Every row gives one point. To make a cloud, some directions were put in groups of two or more. Within a group, all points are equally far from the middle, so they leave a hole (a ring in 2 directions, a hollow ball in 3). The other directions are filled evenly. Then the cloud was stretched, turned, moved and blurred a little. Count the holes, and give their numbers of directions, smallest first.
In the rows, zero is written as 128.

Cloud (13 x 2):
[[ 93 139]
 [138 171]
 [102 162]
 [148 167]
 [163 143]
 [108 168]
 [134 172]
 [129 102]
 [132 173]
 [107 167]
 [ 97 124]
 [160 118]
 [142 104]]
Holes: 1 (2)

Cloud (19 x 3):
[[137 166  92]
 [146 152  84]
 [126 128  74]
 [152 139 156]
 [154 132 155]
 [127 162  88]
 [128 169  96]
 [ 92 124 143]
 [124  80 124]
 [ 89 132 100]
 [ 99  94 109]
 [174 122 111]
 [108 108  82]
 [134 125  73]
 [ 86 139 118]
 [114  85 131]
 [137 109 158]
 [135  82 132]
 [ 97 114  91]]
Holes: 1 (3)

Cloud (30 x 4):
[[164 103 133  74]
 [160 114  99 131]
 [ 98 166 103 120]
 [128 126 167 160]
 [141 154 160  99]
 [101 118 107 174]
 [133 173 141 139]
 [100 170  95 111]
 [136 106 108  66]
 [114 145 171  74]
 [167 110 115 121]
 [129 157 144 173]
 [155 105 174 106]
 [105 125 163 138]
 [165 130 147 109]
 [112  95 105 163]
 [172 140 129 114]
 [ 99 132 110 183]
 [124 116 183 115]
 [102 158 145 102]
 [101 147 128 165]
 [176 126 123 177]
 [174 146 119 116]
 [100 121 166 120]
 [ 90 111 157 117]
 [101 116 115  85]
 [ 97 162 125 114]
 [166 169 126 149]
 [168 100 150 144]
 [ 90 103 147 136]]
Holes: 1 (2)

Cloud (49 x 6):
[[128 164 100  91 168 127]
 [125 120 110 196 136 131]
 [155 120 124 182 158 124]
 [139 181 101 172 102 123]
 [ 93 155 120 128 135  77]
 [ 99 112 154 131 120 136]
 [133 147 108  81 145 152]
 [141 121 114 116 119  77]
 [138 149 102  82 125 105]
 [126 162  82 180 111 138]
 [ 91 102 140 136 121 116]
 [100 138 133 118  93 148]
 [132  91 124 145 144 106]
 [145 144 151 173  89  99]
 [158 166 136 167 111  90]
 [131 163 147 135 174 152]
 [183 183 116 136 149 137]
 [130 137  76 158 164 162]
 [168 102 121 161 100 148]
 [ 88 165  91 135 145 100]
 [113 153 163 163 139 116]
 [112 175 139 158 158 147]
 [188 163 102 139 128 111]
 [174  99 114 138 119 115]
 [151  95 126 168 130 102]
 [129 186 112 152 136 171]
 [152 112 138 188 123 107]
 [105 187 136 156 119 118]
 [144 165 120 139 131 186]
 [178 164 137 149 160 126]
 [116 130 173 148 133 116]
 [117 183 110  92 114 104]
 [128 148 120  97 135  78]
 [125 164 146 113 171 110]
 [130 144  67 158 117 161]
 [190 138 132 143 103 105]
 [114 115 104 153 173 133]
 [ 86 148 133 139 117 155]
 [157  91 119 149 102 108]
 [194 155 105 136 139 126]
 [153 149 170 137 138 102]
 [140 127 169 122 147 128]
 [133 188 103 165 124 159]
 [166 149  88 156 150 177]
 [130 136 103 147 162  89]
 [102 169 116 118 176 148]
 [144 168  80 155 127  96]
 [187 144 131 153 159 133]
 [134 134 109 113 117  74]]
Holes: 2 (2, 4)

Cloud (78 x 8):
[[150 188  88 131 132 104 158 149]
 [146 119 114  73 159 124  86 118]
 [137 128 154 181 108 156 166 125]
 [151 120 149 165 167 163 138 138]
 [ 96 154 149 137 168 137 119  92]
 [116  99 172 138 152 137  93 146]
 [170 183 165 127  74 120 122 156]
 [144 166 112  95 136 109 181 143]
 [180 131 101  97 107 101 149 128]
 [154 118 109 116 171 165 105 137]
 [168 135 126 114 111  82 180 138]
 [153  95 109 116 178 176  98 108]
 [134  91 136 108 154 149 175  81]
 [ 91 118 160 154 106 125 136 142]
 [ 78  97 112 136 140 166 103 117]
 [138  92 132 127  88 110 103  92]
 [108 166 149 106 162 156 115 103]
 [189 120 128 143  93 124 145 165]
 [ 85 129 154 161 135 163 123 122]
 [102 134 111  98  95 169 118 165]
 [128 198 101 127 122 115 169 129]
 [133 122 135 130 167  91  93 148]
 [137 143 129 155  79 112  99 146]
 [141 171 139 178  70 140 146 149]
 [136 142  87 146 112  83 116 166]
 [165 147 158 121  93 175 164 140]
 [ 93 133 122  96 144 156 121 182]
 [166 160 175 141 106 129 104 126]
 [101 176 109 162 107 125 156 115]
 [158 121 110 135 167 102  90 133]
 [126 117 123 106  66 126 125 134]
 [165 192 109 110 122 137 138 118]
 [121  79 113  96 149 132 157 102]
 [ 97 142 117 127 124 160 160  76]
 [ 99 133 138 166 110 110 129  95]
 [107 146  99 122  93 164 104 103]
 [147 137  98  88 133 140  85 151]
 [112 114 187  99 140 136 128  90]
 [146 160 140 163  82 102 188 136]
 [156  99  83 154 143 129 101 103]
 [158 139 167 154  88 161 164 137]
 [123 100 145 131 150  80 132 146]
 [112 121 128 109 100 186 111  81]
 [144 184 158 131  80  83 147 141]
 [120 160  99 127 110 137  85  97]
 [173 156 184 136 117 136 114 118]
 [161  99 140 128 115 102  76 103]
 [172 104 101  92 159 150  94  98]
 [189 139 144  94 140 109 147 125]
 [119 107 139  76 142 108 140 146]
 [ 91 150 134 169 101 159 136 136]
 [149 137 160  97 157 160 163 120]
 [119 145 141  70 143 141  99 154]
 [143 137  95 141 118 132  94 176]
 [116  80  91 117 153 154 150  89]
 [136 198 161 147 124 106 119 160]
 [141 120 109 140 133 117  66 121]
 [178 164 158  95 125 157 138 121]
 [134 132 190 136 137 141  96 132]
 [128  73 156 146 164 146  94 138]
 [151 129 147 160 137  94 168  96]
 [102 130 165 143 124  97 131 117]
 [133 105  96 161 111 126 116 153]
 [159 176  99 173 101 117 153 139]
 [182 130 119 113 105  76 149 151]
 [186 122 114  95 100 125 125 155]
 [124 144 133  84 153 141  76  88]
 [101 153 147 108 150 175  97 128]
 [123 118  94 120 164  98  88 108]
 [131 122 125  74 163 140  83 128]
 [132 131 103 165 150 108 160 105]
 [155 207 120 101  99 140 128 132]
 [121 145 157  81 121 104 121 110]
 [ 90 155 140 101  90 145 162 132]
 [145 183 138 157  67 103 125 148]
 [163 121 129 158 149 151 123 168]
 [155 144 146  92 109  74 115 170]
 [ 82 109 148 163 126 133 123 104]]
Holes: 3 (2, 2, 3)
